Each row of a before or after table is a point. The points were changed in one or more steps. Then noise was added and the rows were shuffled. The steps act on how far a point lies along the listed directions, d1 being the first. Write out the steps. A step turns or swaps two directions, mirrors them in a line or flattens them onto one, adds a multiple of one to another, or multiplies one. Angles are multiples of 10 degrees, from the lower direction toward the higher: turns from -170 to 170, lines from 10 to 170 but not 90. Use the fewest steps. Two steps may share a direction if one is a turn and the other turns, adds or multiplies; they go together, in the order done. Otherwise the lowest direction goes first.

Directions:
(1): [-54 -30]
(2): [ 30 -54]
Before (13 x 2):
[[ 40 -22]
 [-54  36]
 [ -6 -13]
 [  3 -14]
 [ 51  -1]
 [  8  -6]
 [ 48   0]
 [ 11  -2]
 [ 39 -16]
 [ 17 -25]
 [-40  34]
 [ 13 -12]
 [-65 -13]]
After, 13 rows:
[[ 15  -9]
 [-71  62]
 [ 73 -41]
 [-95  43]
 [ 69 -37]
 [  1 -10]
 [ 19 -21]
 [-47  50]
 [ 53 -42]
 [ 19 -29]
 [-11  -5]
 [ 11 -12]
 [ 52 -44]]
Steps: add -1 times d1 to d2

Directions:
(1): [-22  10  80 -23]
(2): [-38  74 -23 -12]
Before, 12 rows:
[[  9 -46  69   0]
 [ 21 -43  -6  24]
 [ -5   1  95 -20]
 [ -8  -2 -17  13]
 [ -9  10 -15  13]
 [ 17 -25 -13   8]
 [ -1  11  20 -16]
 [ 18 -13 -28  -6]
 [ -5   3  18  -1]
 [ 12 -22  -8  29]
 [ -2 -10 -28  13]
 [  5  11  14   4]]
After (12 x 4):
[[ 19 -36 -17  25]
 [  4  15   9   6]
 [ -7   1   4  10]
 [ 12 -20  -9  29]
 [  2  -8  -3   9]
 [  2 -20  -8   9]
 [ -2  17   7 -14]
 [ 18 -24 -13   8]
 [ -7  -9  -3  10]
 [-12  39  19  -9]
 [ -8  10   6   1]
 [ 18 -22 -13  -7]]
Steps: flatten d1 and d2 onto the line at 50 degrees

Directions:
(1): [ 17   7  10 -29 -21  49  69 -78]
(2): [-32 -31 -32 -16  75  63 -39 -23]
(3): [ 41 -16  83  17  57  23  28  36]
Before (12 x 8):
[[-18   8 -21   9  -6 -17 -47  27]
 [ 55  15  70   4  -2   7  68   8]
 [ -9  -1 -82 -30   7   8 -57 -44]
 [ 33   0  52  -2 -16   1  12  19]
 [-48  -6 -33  -2   4  -3  -4 -72]
 [-37   0 -43  -9   0  -3 -20  -5]
 [ 26  20  44  18   8 -61  12  37]
 [-33  14 -95 -33 -63  -9 -50 -36]
 [-20   0 -26  18  -9 -51 -63  20]
 [-51 -14 -84 -13  33  10 -68 -15]
 [  3  27  18   0  -6 -21  19  10]
 [ 15  16   6   0 -31 -11  64 -23]]
After, 12 rows:
[[ 27   3  47  24   1 -26  46  30]
 [-23  10 -44  -2 -21 -10 -41   4]
 [  2  30  12  -5 -10 -20  19   2]
 [-28 -23  28  32  60 -20 -38  15]
 [ 24   6  28 -18 -39   8  29 -23]
 [-28   6 -48   1 -28 -43 -49  -9]
 [-45 -24 -69   5  57  -4 -81  13]
 [  7 -12 -33   0  60  -7 -84  32]
 [ 51  20  50  -8 -26  18  78 -25]
 [ -8  -3 -15  18  27 -37 -98  91]
 [ 12  38  -3 -13 -46 -44  38 -42]
 [-29  -6 -21   3  19 -13 -32  25]]
Steps: swap d1 and d3

Directions:
(1): [ -6  38  54 -19 -40 -27 -53 -52  31 -50 -50 -64]
(2): [-38 -52  -8 -71 -93 -18  46  26 -14 -34  11   5]
Before:
[[ 13  60  37  48  46  -9 -55 -20  40  18 -21 -25]
 [-21 -56 -35 -26 -43   2  62  40 -21  11  33  30]
 [ -9  -8 -16 -17  -9  15  26  30  -9   0  40   5]
 [  3  -7 -29  13  42  32  34  23  -9  29  14  33]
 [ -1  15  16  17   0  -8   5 -22  -1 -13 -15   4]
 [ -1 -11   2  -6   8  -5 -13  -1  -3   7  -5  -2]
 [ 19  20  11  26  19  -3 -14 -10   2  -9 -33 -27]
 [ 20  51  26  27  27  -8 -46 -49  28  -9 -33 -33]
 [ 19  37  -2  34  65  19 -40 -31  17  17 -18  -2]
 [ 12 -34 -24  -3   1   7  31  30 -20   0  14  18]]
After, 10 rows:
[[ 13 -40 -35  -2   8  13  41  38 -24  10  23  29]
 [  0  -9   2  -2   4  -6 -13  -1   0   8  -7  -3]
 [ 16  30  29  20   6 -12 -30 -28   7 -20 -47 -46]
 [ 16  66  53  18   4 -21 -73 -72  43 -36 -58 -68]
 [ -8 -15 -29 -13  -1  23  39  42 -15  11  54  21]
 [  7  89  75  36  18 -28 -93 -57  66 -19 -56 -69]
 [-14 -82 -71 -15 -21  20  94  71 -42  44  60  68]
 [ -6  20  25  14  -1  -9  -1 -28   3 -18 -17  -1]
 [ 15  63  34  22  40  -2 -75 -66  38 -17 -54 -46]
 [  1  -5 -23  10  32  28  26  16  -5  18   4  24]]
Steps: add -1 times d2 to d1

Directions:
(1): [ 22 -10  43  19 -69  67  -8  47  58 -31 -10 -46 -57  22  24 -15   6 -28]
(2): [-22  10 -16 -31   3  -7  57 -30  17 -49  34   8 -68 -36 -18 -36 -95  -3]
(3): [ 24  26  34   7 -11  -5  86   2  -5  15  80  -1  32  43  15 -63  41  31]
(4): [-34 -50 -71  53 -78  27  -1 -11  -1  -3  44  39  21  29 -55  14  -4   0]
(5): [ 26 -48  -8  31  -6 -34   1  73 -46  67 -16  10 -57 -37 -18 -57  -9  24]
Before:
[[-47  -5 -74 -21  26   3 -15 -80  -7 -36  -1  49  -7 -30 -56  46 -76   0]
 [ -3  19  14  13 -61  43 -25   5  39   3  11 -25  -9  31  35   3  19 -23]
 [ 18   4  21  12 -56  42  41  32  22 -21  16  -9 -30  14   9 -22 -24 -20]
 [  0  20   8  -8  22 -23  12  -8 -37  26  12   2  77  17  14  -5  57  19]
 [ 16  21  21  12 -44  39  39 -27  54 -43  28 -26  -1  33  10   7   1 -24]
 [ 11  -1  -6  14   5 -26  25 -14 -17  46  52  41  35  23 -22  -7  53  30]
 [ 25 -11  26  62  -6   0 -24  58  -9  68  -9 -21  32  29  11 -23  95  30]
 [  6  10  42  -9  20  -2 -17  24  -9  13 -15 -31   4   1  33 -10  52  19]]
After (8 x 18):
[[-20  -1 -32  -5  -7 -11 -53   2  -3  24 -30   6 -48 -35   7  11 -43 -16]
 [ 29 -34 -10  32 -15  -3 -45  32  -6  32 -63 -13 -37 -29 -11  23  -8 -19]
 [-39  19 -11 -14   0  21  23 -32  63 -69  14 -19 -74 -29 -13 -15 -83  -9]
 [ -2  -6  -8   2 -10  17 -49  16  -1  -4 -63   5   5 -12   4  57 -11 -30]
 [ 22   6  35  -2 -37  30  29   8  55 -18  38  -3 -57  17   1 -21   3  -9]
 [ 35   7  12  24  31 -16  19  -1 -51  74  28  26  67  34  -5 -24  77  47]
 [-27   0  -7 -16  -6   7   1  -5   7 -32   7 -10 -40 -20  -1  -8 -25   5]
 [  4  -3  21  -5 -42  17  47  28   9 -22  30 -24 -43  -5  10 -62 -24  -2]]
Steps: turn d1 and d3 by -100 degrees; turn d2 and d5 by -170 degrees; multiply d4 by 0
